Each row is a point. Each copy is the shape, with its points in the same order, turned, moved and blurred by noise. Is it also mirrored, or only turned?

Shape (9 x 3)
[[ 31  28   4]
 [-16 -22  -9]
 [-20  57 -17]
 [ -4  -7  -3]
 [-21  56   7]
 [ 22  -8   2]
 [ 35 -23  21]
 [-19 -19 -19]
 [ 43  15  -5]]
Copy 1 (9 x 3)
[[ 38   5   5]
 [-31   0   6]
 [ 14  56 -25]
 [-12   0  10]
 [ 14  60 -11]
 [ 14  -9  14]
 [ 17 -34  33]
 [-27  -2  -6]
 [ 41 -13  -2]]
Copy 1 is: only turned
Copy 2 (9 x 3)
[[ 23   2 -37]
 [-10  -6  28]
 [  2  57 -20]
 [ -4  -5   7]
 [-18  48 -33]
 [ 11 -16  -8]
 [ 10 -47 -15]
 [-11   2  28]
 [ 37  -8 -25]]
Copy 2 is: mirrored

Shape (9 x 6)
[[ 15  49   0  36  17 -42]
 [ 29   5   5  -2  15   1]
 [-16   1  16   7   3   5]
 [-13 -20  15  32  11  40]
 [  4 -11 -17 -26  29   9]
 [  3  29   5 -19  15  21]
 [  6   4 -23 -22   7  -3]
 [-10 -15  22  18  10  10]
 [-31  -2  21  19  24  -2]]
Copy 1 (9 x 6)
[[  4  23  14  60  24 -50]
 [ 22   7   4   2  17 -12]
 [-16  14  23   7   3   1]
 [-19 -18  29   9  17  34]
 [ -1  23 -20 -19  24   5]
 [ 15  41  19  -2  26   6]
 [  7  35 -20  -1   8  -2]
 [-19  -7  25   3   7   5]
 [-39   8  29   7  20  -5]]
Copy 1 is: only turned
Copy 2 (9 x 6)
[[ 36  37  -3  14  31 -49]
 [ -1  27 -13   4   6   4]
 [ -4  -8  13  -4  21   1]
 [ -4 -14  15  13  37  40]
 [-13  -9 -38  -6  -2   6]
 [-18  17 -20 -28  29  -1]
 [  5  -3 -31 -19  -2  -5]
 [ -8  -8  21  11  19  10]
 [-11 -20  17  16  31 -14]]
Copy 2 is: mirrored
Copy 3 (9 x 6)
[[ 35  26   1  23  34 -45]
 [ 31   1  -1  -1  -4   8]
 [-10  -9   0   4  19  10]
 [-10 -33   3  35  11  35]
 [ 18 -15 -40 -16  -5  20]
 [ 20  15 -13 -10  25  33]
 [  9  11 -34 -14  -6   9]
 [ -6 -26   8  11  12  13]
 [ -8 -31  -2   8  38   2]]
Copy 3 is: only turned

Shape (11 x 8)
[[ -9   8  17  -9 -15  -2 -23   5]
 [ 12  36  24 -29 -40   0  11 -34]
 [ -3 -28  27  35 -36 -36 -34  -3]
 [-16   3  37  15 -10  24  -3  18]
 [ 21   3  27  35   0 -18  30 -11]
 [  6 -35 -19 -28  21 -29  -8  -4]
 [  2  34  -8 -40   8  27 -30  26]
 [  5 -11 -15   2  22  28 -32  31]
 [-20  10 -18  -3 -34   6   1  13]
 [-34  36 -27 -21 -22 -17   1 -30]
 [ -3  28   0   5   2 -46  22  30]]
Copy 1 (11 x 8)
[[  6 -19  31 -12  -3   3 -10  21]
 [ 42  32  52 -28 -32  -2  -6  21]
 [  8 -37   8  15 -23 -20 -57   7]
 [ 30 -39  31  19  -2   1  15  19]
 [ 49  11  16  35   8 -24 -22   4]
 [ -5  11  -5 -10  26  38 -35 -12]
 [  1  -7  23 -43  26  21  29  43]
 [  5 -32 -14 -12  32  17  20  17]
 [ -5   6  13   9 -23  12  11  35]
 [-26  42  40 -11 -19  -1   2  11]
 [  3  23  24  30  27  -6 -28  51]]
Copy 1 is: mirrored
Copy 2 (11 x 8)
[[-13 -11  15   9 -13   2  -9  -3]
 [  4   6   3   5 -43 -46  11 -25]
 [-22 -27  51  33  -3   6  33  32]
 [-10  -4  18  38 -10  26  -6 -29]
 [ 24  16  31  35  16  -8  36 -15]
 [ 17 -12   8 -42  15  20  20  20]
 [  2   0 -12 -11 -12   7 -60  -9]
 [ 15   1  12   3   4  50 -37  11]
 [ -3  -9 -25  25 -19   9   0  11]
 [-26  23 -37  -5 -17 -24  14  13]
 [  7  -9 -14  23  48 -23   8  -1]]
Copy 2 is: mirrored
Copy 3 (11 x 8)
[[  7  23  18  -5   7 -18 -21   7]
 [-13  57   7 -37 -24 -19  -7 -27]
 [ 53  37  40  28  31  -4 -14 -15]
 [ -4  16  32   8   4  15  -5  27]
 [ 12  44 -10  26 -10  20  20 -12]
 [ 25 -16 -16  21   9 -53   2 -18]
 [-13  -1 -14 -30 -12 -25 -43  36]
 [ 13 -32  -6  13  -4  -3 -33  33]
 [ -9   0   8 -22  24   3 -19 -17]
 [-36  23  -3 -10  16 -30 -35 -42]
 [ -4  32 -37   5  43   0   7   3]]
Copy 3 is: mirrored
